Each row of a before or after table is a point. One or more steps were done to the points. Then noise was added and the rows were shuffled. The steps act on how far a point lies along the listed directions, d1 being the first. What was done? A step turns or swaps two directions, mirrors them in a line or flattens them onto one, adds a multiple of one to another, or multiplies one. Angles are multiples of 10 degrees, from the lower direction toward the higher: turns from -170 to 170, lines from 10 to 170 but not 90. Use the fewest steps. Two steps may share a direction if one is a turn and the other turns, adds or multiplies; they go together, in the order done. Otherwise the lowest direction goes first.

Directions:
(1): [-15  51]
(2): [-51 -15]
Before (12 x 2):
[[ 17  55]
 [  2 -36]
 [-36  29]
 [ 60 -45]
 [ -1 -23]
 [ 13 -81]
 [  2  -3]
 [-57  74]
 [  3  11]
 [ 42  38]
 [ 21  26]
 [ 12 -39]]
After (12 x 2):
[[-11   7]
 [-54  20]
 [ 57 -57]
 [ -1 -76]
 [  0  46]
 [ 26 -24]
 [-35  -4]
 [-54 -10]
 [-26  90]
 [ 26 -30]
 [ 20 -10]
 [  5  -1]]
Steps: mirror d1 and d2 in the line at 10 degrees

Directions:
(1): [-50 -36 -23]
(2): [ 42 -49 -14]
(3): [ -9 -25  60]
Before (11 x 3):
[[ 23 -47  -4]
 [-10 -36  35]
 [ -8 -46  -1]
 [ -7 -43  16]
 [ 16  40  -9]
 [  7 -19  -4]
 [ 17  39   2]
 [  4  12   7]
 [ 20   9  -2]
 [ 10   1  20]
 [ -9  19   5]]
After (11 x 3):
[[ -2  13   6]
 [  8  67 -55]
 [-18 -70  73]
 [-13  19 -20]
 [-18  -7  50]
 [-17 -74 122]
 [ -8 -64  31]
 [ 15  19   5]
 [-34 -48  14]
 [-13 -18   0]
 [ -1  55 -27]]
Steps: swap d1 and d2; multiply d3 by 3

Directions:
(1): [ 63  17 -10 -37]
(2): [-13 -56   3 -48]
(3): [-25  40  48 -36]
(4): [ 32 -26  58  26]
Before (13 x 4):
[[ 10 -23   4 -17]
 [-16   7  53  14]
 [ 18  -1 -23 -93]
 [ 17  13 -42 -36]
 [ 19  23   4  65]
 [ 39  23 -26   1]
 [-20  -5 -15   2]
 [ -1  -2  -7  -5]
 [ -3  37  29  -8]
 [ 24  32   2  -2]
 [ 22   3   7   9]
 [  2 -31  21   4]
 [ -3  26  15 -24]]
After (13 x 4):
[[  11   16   23  -12]
 [ -28   -4   37   23]
 [  56  -13  -17  -17]
 [ -26   12  -13    5]
 [  75   42  -29  -59]
 [  27   -7    7    8]
 [ -52  -55   25   25]
 [   3    9   -3   -6]
 [   7  -43   -6  -18]
 [  82   16  -24  -16]
 [  19  -19   -6  -37]
 [  92   48    2 -120]
 [  -2  -34  -19   70]]
Steps: turn d1 and d4 by 20 degrees; multiply d1 by 2; swap d2 and d3

Directions:
(1): [  1 -55  40 -10  26  -2  73  25]
(2): [-59  -5  15   1 -33  17  26 -75]
Before (11 x 8):
[[-50  42 -23  12 -74 -24 -50 -98]
 [ 50 -40   0  -4  50   0  22  65]
 [-42  26 -14   5 -10  -5 -12 -70]
 [-25  48 -13   9 -44 -13 -78 -47]
 [-38  28  -1   7 -37  37   4 -90]
 [-15  42 -26   1 -53   2 -77 -67]
 [ 70   3   7   1  15   5  12  70]
 [-46 -24  -1 -19  -6   8  36 -41]
 [ 51  37 -23  -2  51 -22 -44  39]
 [ 32   9 -22 -32   5  -4 -57  44]
 [ 46  -1  17 -14  40 -15   5  33]]
After (11 x 8):
[[ 12 -51  23 -39  21   1  25  42]
 [-36  23   1   6 -32  41  11 -91]
 [-24  22 -35 -12 -18   5 -34 -40]
 [-48   9  -1   2 -10  -6  15 -69]
 [-75 -26  33  -1 -60 -18  43 -99]
 [ 55  -8 -25   3  41  -2 -25  61]
 [-50 -49  50 -12 -28  13  51 -67]
 [ 73   2  10  -1  14   2  18  73]
 [ 46  12  13 -11  41 -10  -5  39]
 [-55 -38  61  -6 -21  -4  49 -53]
 [ 27 -30  32 -12  62 -16  48  34]]
Steps: mirror d1 and d2 in the line at 110 degrees
